Each row is a point. The points of each table are mixes of a few directions, plus a little noise. How many directions does each table use, and how many do they share? Where both have some left over, give the other angles between the two spaces (their principal angles), to ten degrees, smallest first.

First (5 x 2):
[[-51  -5]
 [ 60   5]
 [-23  -2]
 [ -3   0]
 [ 19   2]]
Second (6 x 2):
[[-12  -1]
 [ 43   4]
 [ 28   3]
 [-43  -4]
 [ 33   3]
 [-49  -5]]
Directions: first 1, second 1, shared 1

First (6 x 4):
[[ -8  -6 -22 -18]
 [ 31   4   1 -36]
 [ 49  -7  13 -40]
 [-27 -21  10  48]
 [ -7  15  -7  -4]
 [-38  14   6  50]]
Second (6 x 4):
[[  7  11  -1 -24]
 [-22 -29   6  47]
 [-18  -7   6  60]
 [ 24  23 -16 -11]
 [ 28  -3 -25 -21]
 [-19   6  29 -50]]
Directions: first 3, second 3, shared 2; angles 90

First, 9 rows:
[[ -8  -9 -12  -1  10  10]
 [-16 -17   5  -1  51 -11]
 [ 11   3   9   6 -13  15]
 [ -5   6 -18  -6 -17 -10]
 [ -3 -11   4   3  21  13]
 [ 16  22  -7  -1 -60   3]
 [ 16  20  24   0 -21 -28]
 [ -8 -12   1   1  28   4]
 [ -3  -2  -5   0   1   3]]
Second (7 x 6):
[[-17  22 -27   9 -18  34]
 [  9  10   2  -9  11 -18]
 [ -6 -33   0  -9 -28  23]
 [-16  26  -3  -5  -4  14]
 [  4 -18  27  14  18 -18]
 [ 16  -4   3  -8  11 -23]
 [ 10  -4  -2   8   9 -11]]
Directions: first 3, second 4, shared 1; angles 50, 80

First, 9 rows:
[[-12  30   0   6  -6   1   4   1 -11]
 [ 38 -60   7  10   9 -22   4  10  29]
 [ 33 -43   6  16   6 -21   5  11  25]
 [-18   8 -18 -18   9  31 -24 -14  -1]
 [-11  13  10 -11  -9  -2  11  -3 -19]
 [ -9  21   3   2  -6  -1   6   1 -11]
 [  1 -10   2  -8   1   2  -1  -3  -1]
 [-13  31 -11   8   1  10  -8  -1  -2]
 [ -8  11   2  -5  -4   3   2  -2  -9]]
Second:
[[ -4   1  11  -5  13  13  -6  33   5]
 [-18  10 -23 -21   4  -1  18  13   5]
 [  2   8  25  25   6  19   9 -26  12]
 [  5  -7   3 -14 -20 -22 -25  13   4]
 [ -6 -12   4  21 -18 -10  -6 -24   7]
 [  4  -5  23  24  -5   5  -8 -17   9]
 [-14   5 -33 -25   1  -9  17  10  -5]
 [ 14  25   8 -12  19  18  17  -8  -2]
 [ 17 -27 -18   7   0 -13 -17   5 -34]]
Directions: first 3, second 5, shared 0; angles 60, 70, 80
